Each row is a point. To make a cloud, some directions were put in groups of two or more. Within a group, all points are equally far from the middle, so they leave a hole (a ring in 2 directions, a hollow ball in 3). The other directions are filled evenly. Then the cloud was stretched, turned, moved and blurred a little. How many holes are there, and how many directions does each take, smallest first?

Cloud (13 x 2):
[[-18   3]
 [ 11 -47]
 [ 49   9]
 [ -7   1]
 [ 36 -40]
 [ 41 -64]
 [-46  -1]
 [-60  10]
 [-31   7]
 [-23 -48]
 [ 24  -5]
 [  7  14]
 [-22  17]]
Holes: 0

Cloud:
[[  0  52  66  24]
 [  1  28  41  15]
 [ 11  50   4   5]
 [ 75 -37 -17  19]
 [-54  15  14 -24]
 [-26 -17 -36  -9]
 [-11  23   8   6]
 [-15 -51  18  44]
 [ 16  40  -4  -2]
 [ 13 -37  41  29]
 [-39  -2  25 -54]
 [ 22 -16  50 -12]
 [-24 -17  35 -12]
 [ 40  14  38  18]
 [-17  -4  11 -45]
 [ 39 -29  -6 -30]
 [ -2  -4   2  10]
 [ -5  -9  16  41]
 [-36   4  -2  -2]
 [-23  27   9 -42]
 [-15 -31  50  -6]
 [ 28   0  -9  10]
 [-16 -47 -20 -17]
 [ 39  32  18  -4]
 [-17 -47  22 -42]
 [ 37 -65  11  30]
 [ 81  -4  78  -6]
 [ -3 -54  69  13]]
Holes: 0

Cloud, 52 rows:
[[-18  17  49   4 -26  -5]
 [ 39  23 -48  37  33 -28]
 [ 19 -19 -49   5  58  -9]
 [ 33  31  39  27  -4 -11]
 [-10   0  48 -18  19 -27]
 [-27 -37 -50 -18   1  -3]
 [ 44 -25  -6  -3 -39  35]
 [ 50 -38  26  14  23 -33]
 [  6 -39 -14   6 -63  18]
 [ 35 -24  13 -11  24  40]
 [-57  17  -8  20  10 -30]
 [ 61  17  17  34  -6  13]
 [ 13 -21 -66  -7   1 -12]
 [-15  39 -10  31  27  45]
 [-18 -15  38 -44 -11  -8]
 [  9 -17 -25  52   5 -53]
 [ 24   5 -19  35  16 -65]
 [  2 -61  40 -22 -32 -13]
 [ -6  46  -9  17  10  57]
 [  1 -58  24  46 -32 -15]
 [ 46 -29   8 -12  20  32]
 [ 34 -30 -12  31  -7  41]
 [ -9 -67  28  19 -48 -11]
 [ 18  35 -51 -25 -11 -26]
 [-14 -51 -20  -3 -39  23]
 [-11  42 -61   7 -20  10]
 [-17  47 -22  30  48 -34]
 [ -5 -51 -10  -9   8 -67]
 [ -6  55 -49  -7  63   5]
 [  9 -45   8 -27 -28  34]
 [-48  -1 -18 -32  19 -42]
 [  6  40 -22  35  29 -51]
 [  1  28  38  39 -14   3]
 [ -3 -22  42 -17  32 -35]
 [ 24 -48  42  26  11   6]
 [ 38 -34   5 -30 -43  -8]
 [ 22 -46  37   9 -58 -23]
 [ -5 -48 -15  23  20 -64]
 [-41  32 -14  23  19 -44]
 [ 11 -41  -8  17  41 -60]
 [ 49 -36  25  19  15  17]
 [  9 -44 -14  -4 -34  39]
 [ 13 -49   0 -19  -7 -64]
 [ 52 -38  30  17  16 -31]
 [ 42   2 -62   2  23 -15]
 [-38 -35   1  36  26 -15]
 [-63 -11  10  13  -8  -9]
 [ 33 -40  27   3  40 -35]
 [-50  21 -14 -10 -30  27]
 [ 22   4   4 -14  72  -5]
 [-21 -24  53 -19  -8  -9]
 [ 14 -22   7 -25   5  51]]
Holes: 3 (2, 2, 2)

Cloud:
[[ 21  30 -25  21   7  -5  54  25]
 [ 19 -22  21  -6 -42  37  24  -8]
 [ -7   1  -6  21   9 -47  -3   8]
 [  3  26  29 -23 -16   9  94 -26]
 [ 10 -12 -30   8 -52 -28 -34  45]
 [-15  -5 -48  31 -18   2 -26  -6]
 [  1  -7  21  10   5  75   8  -4]
 [ 45 -30  36 -42  -7  20  56  45]
 [ -5 -32 -17  23  58 -45   1  22]
 [ -1 -28  47 -21 -30  20  40   4]
 [ 31   3 -21  12 -36  79  62  25]
 [ 37  -5  46 -54 -30  -4   6  13]
 [  3  20  70   3  -9 -17   8  12]
 [ 14   4 -47 -11 -31   9 -37 -30]
 [-12  19  32   0 -15 -32 -26  40]
 [ 69 -70 -10 -18  38 -20  20   9]
 [  9 -32 -29 -49  32 -13  14  23]
 [ 32 -18  10  12 -60  48   9  45]
 [ 69  13  32 -43  -4  -2  26  13]
 [ 22  -7 -18  -5  20  50  14  24]
 [ 32 -11  57 -58  15  19  14  33]
 [-23 -14 -45  17 -45  29  40 -11]
 [-14 -22 -40  -3 -59  43   2   0]
 [ -8  50 -33 -46 -11   7 -16  51]
 [  0  -7 -50  13  16 -16 -38  -9]
 [-34   9   5 -41 -23  -7  51 -22]
 [ 25  52 -54 -42   2   2 -14  46]
 [  1 -17  -8 -54  -4  23   6   8]
 [ -8 -11 -17 -61 -15 -31   4  53]
 [ 63 -39 -24   4 -11  -1  57  53]
 [ 26 -51 -22   1 -14   9 -65  62]
 [  1 -35  26 -38  10  54 -14   6]
 [ -7  25  20  20  17 -15  -9  54]
 [-10 -44 -18  14 -22   9  61   9]
 [  4   0 -52   1   9  26  26  49]
 [-18 -36 -17   3 -77  24  12  50]
 [ -5  24 -21  73 -16  10  11  -9]
 [ 11  16  22  41  51 -15  23  47]
 [  6 -21 -27   8 -31  36  27  27]
 [ -2 -17 -12 -46  21  49   6  58]
 [-35  -4 -48 -40 -49 -16  34   7]
 [ 73   5   8  -5 -30 -87 -13  15]
 [-16 -30  10 -89 -12  36 -39  63]
 [ -3   4  -5 -46 -66  12  -7  14]
 [ 56 -11  44 -34  30  35 -10  24]
 [  5   6 -26 -57  38 -47   0 -27]
 [  8 -11 -16  17 -21  25 -16  92]
 [ 15   2  54  13 -22 -41  15  47]
 [ 20 -50  52 -13 -41  27  31 -26]
 [-16  14  11  -7 -33 -52  38   3]
 [ -1 -30  10  29 -45  66  82  20]
 [ 25 -15   1  49  22  16  18 -12]
 [ 16 -41   7   9  39   2  22  42]
 [  4   3 -24  38   6  64 -23 -12]
 [-35 -10 -29  -7 -21  30   0 -25]
 [ 18  13 -34 -21  -7   1  -6 -43]
 [ 27  -5 -25 -79  -3 -23   9  43]
 [ 15  41  -5 -13 -66   9 -18  43]
 [ -2   3 -28 -11  35  30  45 -11]
 [-36   9  -4   3 -14   8 -72 -29]
 [ -4 -67  29 -18   5 -16 -33 -19]
 [ 10   4   0 -21 -31  55 -49 -10]
 [-28 -40   3  40  -6  92   6  27]
 [ 16 -24  20 -48 -10  21   8  -5]
 [ 32 -59  13  10 -14  -5  17  14]
 [ 33   3 -64  -6  32 -12   6  59]
 [  6  29 -22  13 -26  64 -11  12]
 [ 22 -14  27  28  -4 -17  19  26]
 [-26   7   2   8  35  34   4   3]
 [-28  38  14 -34  32   0 -25  17]
 [ 18  24  37  49 -37 -31  39  22]
 [-38 -12 -25 -31   2 -15 -10  35]
 [ 31   0  16   0 -10 -25 -18  75]
 [ -3   7  26   6  39  -5 -29   8]
 [-56  47  21  20 -39  32 -33  27]
 [ 68 -35  15   3  -7   5  14 -35]
 [ 16  28 -80 -50   4   2 -28   3]
 [-25 -68  -1   9  19  12  42   3]
 [  7   0  28  39   8  22  25  20]
 [ -6  17 -30   6  -1 -14 -33 -38]
 [-33  21  11 -64  39  10  35  71]
 [ 20 -15 -17 -52  29  24  51  30]]
Holes: 0

Cloud, 95 rows:
[[ 47   3  25  37  20  11 -27 -10  28]
 [  7  -2 -25  -2  -3 -69  28 -18   0]
 [-53 -41 -68 -20 -31 -27  19  24 -23]
 [-31  21  -8   6  13  42 -40 -29  41]
 [-39 -48 -57 -30  15  35 -25  21  23]
 [-27  13  -6 -10  25  20  27  56  -7]
 [-45  23 -41  40  -7 -13 -15 -23  20]
 [ 16  -9 -37 -19  38 -24  50   3 -12]
 [ 74  60   9   1  -8 -17  18  35  14]
 [-34  19 -11  41  64  -7 -16  -2 -27]
 [-31 -33 -47  12   0  68 -12  10 -25]
 [ 45  53 -37  33 -37  25 -57   4 -24]
 [-35  45 -22  25  53  15 -43  27  -6]
 [-40 -20  52  21  21  37  -4  -8 -25]
 [ 13   4  30  14 -11 -34  -9  13 -50]
 [-18  39  45   9  31  15   9 -39 -72]
 [-25  -2 -48  36  -2 -13  45  -6  38]
 [-53  38  10  58  -8 -24 -39 -23  -8]
 [  7  18  29   7  61 -51 -16  26  -2]
 [-65 -16 -42 -25  22   3   9 -26  51]
 [-55 -13  -2  19  -9  37 -50  16 -28]
 [ 27 -30 -15  -4   3  15  -9  73  22]
 [-31   6 -11   4 -27  36  -3   4  -8]
 [-21  -3  20  27  36 -51  16 -13  28]
 [-13 -22 -19  36  16  45  16   4 -18]
 [ -8  12  15  12  64  -3 -55  37  -2]
 [ -3 -12 -58  14 -28   4  44  49  11]
 [ -2 -26  22  18  31  19 -52 -14 -53]
 [-60  22 -58  18   5  22  -9  12  14]
 [-49  12 -40  61  25  44 -38   1  -1]
 [-44 -14 -45 -22 -25 -17  42  37 -42]
 [ -6  -8 -52  23  17 -15  62 -21 -10]
 [ 33  31 -30  52  -5  35 -10 -60 -12]
 [ 44 -25 -38  -5  -8   3   7  36 -86]
 [-17  -1   2 -21  17  -3 -12  -4 -57]
 [-28  18  -4 -23  -7 -22  -5  46 -70]
 [-56  27 -11  36   2  43  -6 -22 -51]
 [-19 -17 -39  14  -3  61 -36  50   0]
 [ 31   6   8  15  -3 -23  19   0 -45]
 [-11 -14 -60  54   0   7 -44 -19  17]
 [ -2 -34 -26  36  50  -9 -70   2 -12]
 [-12 -20   3  -8  -2  13 -34 -21  15]
 [  3 -52  -8  46  10   5  11 -46 -60]
 [-16 -28 -68  74 -12  -9 -17  15   3]
 [ 15  18  61 -16  75 -20 -34  28 -28]
 [-30  -6  27  38  12  31   0  47   5]
 [ 20  47 -13   4  32  12 -16  16  -4]
 [-34  11  14  17  48  -4   1 -33 -35]
 [ 12  19 -22 -12  16   4  31 -60 -36]
 [-18   5 -47  42  76 -28   3 -16 -16]
 [  2 -47 -21   6   8  -4   0  10 -45]
 [-51 -18 -37 -56  58 -18   2  51  15]
 [ 61 -30  14   3  -7  21  16  62  25]
 [-46   0 -29  19  41  -3  14  41 -49]
 [-58  -5 -65  26  47   8  -1  53  15]
 [ -3   1  32  24   7  -1   2  42 -27]
 [-13  26 -44  72 -46   9   4  17  41]
 [-52  12  14  66  -9  34  -4  32 -19]
 [-38 -46 -59 -16 -12  -3   4   8 -11]
 [-16 -78 -31  22 -18  27  27   0 -27]
 [ -2   9  -9   9  39 -18  27  92   1]
 [-78  10 -41  14  21  15   2  -8  31]
 [ 30 -44 -40  13   3  43 -39  27 -56]
 [-22  11  -2 -36  21  -7   3  -7  -2]
 [-10  35  -4  66  28  17  -5 -41 -23]
 [ 24  17 -34  -4  39 -14  -7  12  13]
 [ 36  22  56  38 -17  29   4  22 -55]
 [ 23 -19 -30  11  -3  23  -6  57  29]
 [ -8 -27  21  17  -4  31 -15  83 -27]
 [ 13   5 -41  12  35 -16  31  -2 -56]
 [-32 -39 -16  33 -30 -14 -36   6 -53]
 [ 25 -69 -18 -45 -14  25  23  23 -34]
 [-17  -4 -69  11   4  33  22  19   6]
 [-23  28 -37  29  31   8 -15 -46  19]
 [ 35  34 -20  10 -11 -12  24 -15 -16]
 [-12   3  22  40   5 -34 -23  12   3]
 [-40 -49 -32 -45  31  15  -9  -5   7]
 [ 11  -5  61  19 -19  38 -39  -7 -68]
 [ -4  58  23  52  45 -10  -9 -48  18]
 [  9 -17  14 -24  17 -61  33  51 -43]
 [-24  13 -47  11  36  18   0  19   3]
 [-25  24   2 -15  29 -23 -16  65  12]
 [ 34 -32  19 -11  53  26   6  -6 -30]
 [-25  33   5  37  60  -1 -10 -34 -67]
 [ -6 -57 -54  41 -22  10  -4  20 -32]
 [ 38 -34 -24 -39  36 -38 -24  16 -19]
 [ 40 -16  65  13  47 -15 -49   2  -9]
 [-43 -28 -27 -27   9  36 -10 -21  45]
 [-26  42  29  20  29 -30 -14  82 -17]
 [-29   6 -56 -31  11   7  12  69  18]
 [ 29 -43  14 -45  18  36 -19  -3  24]
 [ 33  -2  25  19  18  -9  -1  71   1]
 [ -4  28  45  19 -25   2 -10 -41  22]
 [  5  28  60  11  18  -7  -3  55   0]
 [ -6  18  -4   9 -33  49  28  18   0]]
Holes: 0

Cloud:
[[-42 -50  11   0 -40  46 -18 -15  13]
 [ 18 -47  29  20 -21 -17  43 -37 -54]
 [-22  12 -55 -18 -25  -6 -46 -31 -10]
 [ -7 -25 -56   6 -15 -18  41  34 -39]
 [ 43  40  51  31  -6 -34   9  53   4]
 [  7 -23  31  43  19  61  47 -52 -62]
 [  8  42  39 -39 -10  49  27 -71  16]
 [ -4 -27  39  13  -2  16 -10 -48 -23]
 [ -8  51 -28 -19  -5  23  -2 -39  13]
 [ 82  26 -14  35  18 -19  10  -1  87]
 [  0  11 -30  36 -27  30  30  51  -3]
 [ 48  36  28 -17 -21 -18 -22  35 -28]
 [ 20   2  23  57   5  -1   4  24 -11]
 [-22  62  33 -16 -27   7 -17  63 -46]
 [-17  15  59  22  36  21  36  -5 -58]
 [-40  18  33  14  41 -52  14  36  -4]
 [  2  12  -4 -30  17   4  19   5 -62]
 [ 59  24 -52  52  18  -7  48  46  13]
 [ 22 -22 -13 -47  21  -2  14   1  33]
 [ 35 -19  -5 -20  53  15  24   0  42]
 [-19 -20  -2  49   4 -68  27  71 -24]
 [ 17 -18 -24 -15  30 -39 -37  -2  47]
 [-25 -37  45 -17 -27   0  15 -36  11]
 [-22 -15  10  46  28 -30 -17  -6  47]
 [-51  10  40  28 -19 -44  16  17 -67]
 [ 22 -34 -18  -2  61 -14   8  31  22]
 [-14  10  21 -37   1 -28  34  21  13]
 [ 58 -37  10  -4 -10  -2  25 -77  -3]
 [ -2 -24 -38 -68  11  14  43  15   2]
 [ -9 -18 -57 -23  11  13  36 -10  14]
 [-16 -76 -27 -28 -11 -24 -11 -32  50]
 [-16 -69  14   5 -25  -1  41 -10 -50]
 [ 63   8  47  40  -6 -13  14 -15  77]
 [-27  19  -9  68 -35 -29 -18  46  24]
 [ 33  15 -44 -48 -31  -4 -22  20  59]
 [-48 -34   3  -8 -11  -5  29 -45  39]
 [-45  16  31  -3 -29 -32  26  58 -60]
 [ 40  -2  30   7  31 -21  18 -11  11]
 [  5  30   2  35  43  13  17 -15  -7]
 [-35  -6 -41  -3   6  49   2 -54  28]
 [ 20 -29 -39 -12  10  40  37 -14 -54]
 [ -5  -1  14 -26  18 -20  42  48  39]
 [ -3  75  64  46  -1 -23  25  17 -60]
 [  4   0  17  22 -22  20  29 -50  11]
 [-26  15  51  32 -41 -22   6 -17 -21]
 [ 11 -65 -34  33  22 -11  46 -18 -16]
 [  2   7 -16  38  54   6  15  20 -14]
 [-42  30   1  12 -28  -9   7  -2  -1]
 [ 11 -13   1 -56 -23  17  28  -3 -83]
 [ 11   5 -44  23 -18  14  33  47  12]
 [ 35   9 -59 -58  12  43  -6  39  24]
 [-47  -1 -27  -8 -28   4  -6  -2 -41]
 [ -9  49  35 -23 -28  38  24 -41   9]
 [ -8  44  27  39  12 -23 -16  10 -25]
 [ 26  -6  -3 -44   3 -30  -3  22 -22]
 [ -4 -26 -29 -59 -55  20  -5 -34 -44]
 [-42  23  33 -31  14   4   3  50 -33]
 [-34 -12  20 -43  -3 -14  -5  -8  46]
 [  9  16  25  18  36  -6  12 -23  49]
 [  1 -15  -7  11  14 -46 -31 -28 -30]
 [-10 -44 -23  36  45 -58   8  -9  -2]
 [-50  -2  37  -8   7  13  14 -55  25]
 [ 32  -1  38  33 -34   8  -2  -3  18]
 [ 13 -13  -1 -26 -23  15  22   2 -41]
 [ 54  13  -6  14 -18  18  31 -23 -53]
 [ 27 -21 -13  23  24  -8   0 -23 -45]
 [ 44 -17 -12 -30  39  56   6 -60  -6]
 [ 17  31  45   9 -21 -46   2   5 -72]
 [ -8  23  36 -51 -47  23  58   0   2]
 [ 72  31   1  -4  -7  12  45   2  45]
 [ -5 -14 -35 -37 -12 -12 -20  34  -1]
 [ 16   4  45  30 -10  -5   2 -33  44]
 [ 13 -32   9  44 -49   1  45  51  -7]
 [  9 -25 -26  18 -27  45  29 -37 -33]
 [ -3 -31  29  -3 -42  19  22 -55 -57]
 [ 97  35   1   5  18  10  20  48 -14]
 [-14 -23 -13 -15 -29 -25 -27  15  15]
 [  3  -5 -30  41 -35  15  11  42 -34]
 [ 75  15 -42  25  14  21  35  28  -5]
 [ -2  19 -36 -54  -7 -17 -76   9  38]
 [-23 -10  13 -33 -51  -6 -12   9 -52]
 [ 50   6   3  13  30 -37  14  67 -10]
 [ 11 -16 -39 -46  32  16 -17  24  13]
 [ 60  22 -24  17  26 -53  16  51   5]
 [-28  -8  38  36  52  14  30 -17 -68]
 [ -3 -12 -22  35 -39 -19  14  50  -2]
 [  1  -1  17   5 -16  -2  -7  41 -79]
 [ 24  16  11  41 -12  -1  12 -32  59]
 [-24  12 -40 -49  37  22 -18  -1  -1]
 [-18 -51  -8 -18  -4  -4  -8  19  -9]
 [ 30  49 -41  12  31 -25  23  32  41]
 [ 58   6  17 -28  32  36  31 -48  10]
 [ -6  27  53  15  -9   2  26 -52  37]
 [-29  -7  11  19 -16  12  -5 -16   9]
 [ 11   7 -41  -9  -4 -56 -26  66  32]]
Holes: 0
